Each wall is flat, endless, passes through zero and stands at right angles to its row. A trip goes straight from one point to another. List the walls that it crosses, first one first.
(in the rows, 128 means zero)

Walls:
(1): [133 212]
(2): [189  70]
(3): [ 36 201]
(4): [105  97]
Trips:
[148  54] to [ 77 100] -> 3, 2
[142  71] to [157 145] -> 4, 1
[151  84] to [ 48 125] -> 3, 2
[137  80] to [112 131] -> 3, 2, 1
[130 140] to [101  88] -> 4, 1, 2, 3
[131  88] to [176 143] -> 4, 1

Walls:
(1): [118 105  68  91 100 120]
(2): [150 138  89 115  51 155]
(3): [ 27 164 114 135  81 107]
(4): [167  38 201 204  90 126]
(5): [128  99 164 169 131 126]
Trips:
[141 180 125 141 145 169] to [131 111 200 156 150 110] -> 2, 5, 4
[128 163 129 210 190 123] to [ 54  96 103 126  48 100] -> 3, 1, 2, 5
[123 142 129  71 122 223] to [132 103 100 107 114 150] -> none
[184 178 102  53 104  91] to [157 136 100 130 110  87] -> none
[105  81 136  98 116 149] to [209  96 122 154  90 124] -> 3

Walls:
(1): [178 176 180  64 215  98 128  99 139 142 141]
(2): [182 150 194  83 131  98  91  78 123 177 117]
(3): [104 181 109 132 141 139 103 125  93 127 125]
(4): [ 84  92 205 152 145 181 129  88 149  93 106]
(5): [167 137  89 239 112 175 160 143 104  71 136]
(6): [177 152 119 146 209 198 114 181  93 147 193]
Trips:
[ 76 163 185  85 114 119  95 193 138 135 159] to [104 189  90 181 190  97 134 121 107  84 155] -> 4, 2, 5
[ 86 182 128  70 124 130 106 142 119 169 165] to [103 205 136 174  77 121 142 200  73 179 211] -> 1, 2, 5
[132 121 196 133 134 103 128  87 160  84 159] to [137  73 189  76 152 132 143 126  73 121 136] -> 6
[176 124  80 130 231 155 158 122 143  71 224] to [110 134 158 116 155 204 110 117 106  96 157] -> 3, 4
[132 169  91 103  93  78 185  96 149 105 127] to [152 106 120 114 108  92 186  96 111 164 120] -> 2
[128  18 100 213  84 102  96 101 161  69 172] to [ 87 113 166 149 185  79 189 112 161 138 166] -> 1, 5
[224  76 119  83 119  95 178 169 126 134  99] to [168 127 165 100 113  89 104  73 109 146 114] -> none
[ 65 146 158 108 199 121  93 134  91 217 126] to [ 60  87  79 112 135 108 101  64 111 116 170] -> 6, 2, 1

Walls:
(1): [ 84  78 213 146 136 166 176  77  78 155  92 158 134  79 178  72 148 149
 129 160]
(2): [134 127 189 139  84  79  70 179  77 158 177 117 115 142 135 153 127 149
  69 184]
(3): [ 77 198  97 180 138 128 161 110 119  59 108 104  93 104 152 162 126 142
 141  71]
(4): [ 57 112 155  89 214 110  84 112 118 111  85 103 163  95  89 151 172 161
 103 150]
(5): [162  93 146 110 139 157 181 163 153 116 154 131 103 114 123 178 153 109
 149 121]
Trips:
[151 249  85  86 127 107 130 147  92 177 163 101  74  92 140  43 122 151
 136 130] to [131 108 163 173 189 126 196 126  95 124 144 101 183  99 165 164 136 125
 116  87] -> 1, 2, 5, 4
[121 127  43 122 169 139 138  98  93 135  83 125 125 101 122  63 101 116
 116  93] to [149 166 141  99 115 152 160 149 143 131  82 166  86 145 118  89 142 150
 150  77] -> 4, 5
[195 124  91 130  89  84  92 134 130 149  76 126 164 131 107 127 101 141
 132 108] to [137 112 109 128 151  49 190 152 144 126 103 159 128 153  95 114 137 125
 124 141] -> 2, 5, 4
[115 209 198 119 154 104 139 118 122 125  80 108 129 137  84 106 195 145
 103 148] to [138 130 197 150 146 138 172 157 134 102 151 142 169  77 151 183  92 224
 150 114] -> 5
[144 185 139 125 105 104 102 135 137 130  97 116 146 144 113 162 136 142
  98 129] to [ 20  78  77 120 149 156 161 142 148 173 127 195 180  86 130 171 178 101
 148  80] -> 2, 5, 1
